Each row is a point. Two turns around zero, p and q, are shown by what they do to some points. Where does a point land after both, in the order given? Backwards means that the second turn is done in reverse. Each puzzle has new turns, and all numbers are rounded.
In the rows, zero is written as 128.

Turn p:
[ 76 115] => [ 76 113]
[149 121] => [149 122]
[159 148] => [158 149]
Turn q:
[144 162] => [101 154]
[ 96 138] => [109 101]
[144  84] => [175 130]
Where do these land?
p, then q: [135  66] => [190 118]
q, then p backwards: [110 152] => [ 99 119]
p, then q: [132 127] => [130 132]
p, then q backwards: [135 168] => [168 135]

Turn p:
[120 141 101] => [113 128 101]
[105 148  98] => [ 96 131  99]
[161  85  94] => [165  82 104]
[107 133 164] => [112 143 164]
[148 134 183] => [154 158 171]
Turn q:
[140 149 102] => [155 144 111]
[167 105 108] => [143  96  93]
[142 145 115] => [152 134 121]
[115 119 115] => [115 137 115]
[104 100 211] => [ 78  92 195]
[100 151 118] => [125 165 134]
Where do these land?
q, then p: [149 114 114] => [136 106 112]
p, then q: [176 101 152] => [160  78 132]
p, then q: [105 121 129] => [105 132 136]
q, then p: [ 82 176 116] => [116 194 121]

Turn p:
[129 168 134 125] => [148 156 127 149]
[157 138 146 124] => [136 127 156 149]
[132 111  94 106] => [151 100 117 104]
[137 133 117 112] => [149 122 130 125]
[149 115  79 140] => [142  82 100 136]
[ 64 102 197 162] => [ 41 179 137 105]
Turn q:
[122 155 152 150] => [150 137 162 118]
[115 114 167 160] => [140 105 171 147]
[139 103  37 107] => [ 88 164  53 158]
[114 135 136 104] => [112 122 131 104]
[151 134 147 118] => [150 112 121 112]
Where do these land?
q, then p: [152 107 168  90] => [124  82 142  86]
q, then p: [156 155 113 152] => [156 122 132 167]
p, then q: [112 147 162 166] => [123 167 169 124]
q, then p: [115 121  96 158] => [116 150 105 159]
q, then p: [105 111 101  75] => [134 143  86  80]

Turn p:
[ 95 152 154 139 150 157] => [ 93 143  85 109 136 118]
[174 165 114 148 151 151] => [116  91 112 157 178 129]
[106 171 158 149  85 117] => [132 164  79 164 105 139]
[ 95  85  88 119 140 130] => [137 110 154  89 100  90]
[135 116 165 177 107  97] => [ 99 133 128 164  85 165]
[124 147 103  99 160  95] => [130 149 159 138 155  87]
[150 131  81 130 114 157] => [163  82 119 130 141 116]
[ 97  74 137 111 118 136] => [135 135 143  77  90 136]
[177 112 152  80 126 111] => [148 147 172 125 160 173]
Turn q:
[193 128  98 124 148 152] => [146  96  89 137  87  90]
[110 144 136 118 101  65] => [ 86 129 138 109 184 122]
[119 100 118 109 120  88] => [ 88 102 135 138 148 141]
[130 124 114 157 123 157] => [141 149 134 151 103 115]
[120 131 225 150 108 119] => [162 131 204  75 154 130]
[113 135 104 138 169 157] => [159 143  97 158 118 147]
[111 134 101  99 128 158] => [115 146  97 128 101 153]
Where do these land?
q, then p: [103 101  51 122 188 114] => [105  43 104 134  93  90]
p, then q: [105 104 143 111 126  93] => [126 150 135  82 138 119]
p, then q backwards: [155 130 140 150  89 108] => [107  94 112 134 157 152]
q, then p: [143 152 118 117 102 160] => [169 151 123 147 126 116]
p, then q backwards: [167 143 148  89 192 116] => [ 81 136 151 146 103  64]
p, then q backwards: [130  95 165 136  79 135] => [105 113 136  93 145 179]
p, then q: [129  96 149 144 127 153] => [109 136 130 123  95 156]
q, then p: [102 186 141 142 104 156] => [146 159 110 159 182 113]
p, then q: [117 144  98 141 146 117] => [118 117 143 144 163 123]

Turn p:
[ 99 127 138 141 186 143 161  93 110] => [123  93 125 172 125  91  87 144 156]
[142 147 107  85 153 110 101 121 119] => [171 100 126  95 152 140 117 130 136]
[100 116 159 106 134 125  92 169  85] => [ 96 105 187  97 139 154 115 146 132]
[122 120 143 120 147 174 139 180 173] => [ 79 164 114  87 132  97 113 125 158]
[125 143 164 160  99 121 105 150 165] => [ 99 163 140 123 120 144 124  74 110]
[142 113 156 136 100 170 118  73 128] => [105 107 115 169 142 131 179  98 150]
[139 168 133 111  90 103 145  80  81] => [169  84 150 155 138 113 165 118  81]
[139  90 125  92 128 112 133 137 176] => [144 147 116  89  90 129 145 122 167]
[147  94 108 165  98 136 161 161 135] => [111 189 117 142 110 127 152 161 116]
[ 95 113  75 115  87 100 147 140 118] => [137 119 112 108  81 142 144 171  83]
[158 177 100 178 187 114 106 103 118] => [173 135 105 171 181 141  66 118 120]
Turn q:
[116 165 114 106 104 100 176 141 166] => [ 90 124 131 136 151 101 189 110 104]
[109 165 176 171 131  96 198 104 106] => [ 84 141 183 176 152 156 168 168 157]
[109 134 127 190 124  86 114 109  96] => [105 177 156 164 104 134 103 165 122]
[130  97 149 107  73 115 133 163 119] => [143 125 158 101 151  66 125 137 134]
[104 167  92 111 134 133 104  98  76] => [111 156 131  89 121 181 117 141  82]
[137 116  88 105 156 158 131 195 173] => [143  75  95 109  78  98 157  86 122]
[121  86 118 139  95 137 120 118 139] => [144 157 137 124 130 102 107  98 144]
[165 155 110 115 138 137 143 106 168] => [140 127  84 148 147 144 166 108 117]
[148 102 108  95 169 116 104 110 167] => [148  96  91 154 135 133 101  89  97]
[111  90 148 164 136 140 116 117  69] => [145 144 174 123 106 152  81 151 158]
[159 121 145 133 134 142 103 145  92] => [164 119 124 112 117 133 111 168 137]
[127 138 162 100 144 175  92 131 166] => [118  93  70 102 144 135 110 118 162]
Where do these land?
p, then q backwards: [126  82 146 141 212 148 116 143 142] => [ 98 103 198 176 121 156 101 109 128]
p, then q: [146 139 119 141 125 126 162  50 123] => [167 169 144 187 101 120 142 129 128]
p, then q: [151 164 118 163 107 130 177 129 122] => [123 147 152 151 107 146 142 180  99]
p, then q: [140 106 107 150 119 153 114 156 118] => [101 110 123 104  97 141 152 127 134]
q, then p: [116 158 124 159 126 105 124  97 137] => [101 122 117 139 138 121  95 127  90]
p, then q backwards: [139  80 173 150  94 136 110 145 114] => [ 91 154 126 163 128 127 183 109 115]
p, then q: [140  93 110  41  94  93 108 162 154] => [158  87 128  80 199 110 179  99 117]
p, then q: [143 162 125 108 204 142 108 157 112] => [130  69  76 143 118 131  81 132 104]
q, then p: [ 86 153 139 136  94 153 119 128 152] => [132  93 103  98  97 114 103 113 114]
q, then p backwards: [ 92 141 119  92 105  92 140 113 107] => [122 163 150 136 103 141 116 173 101]
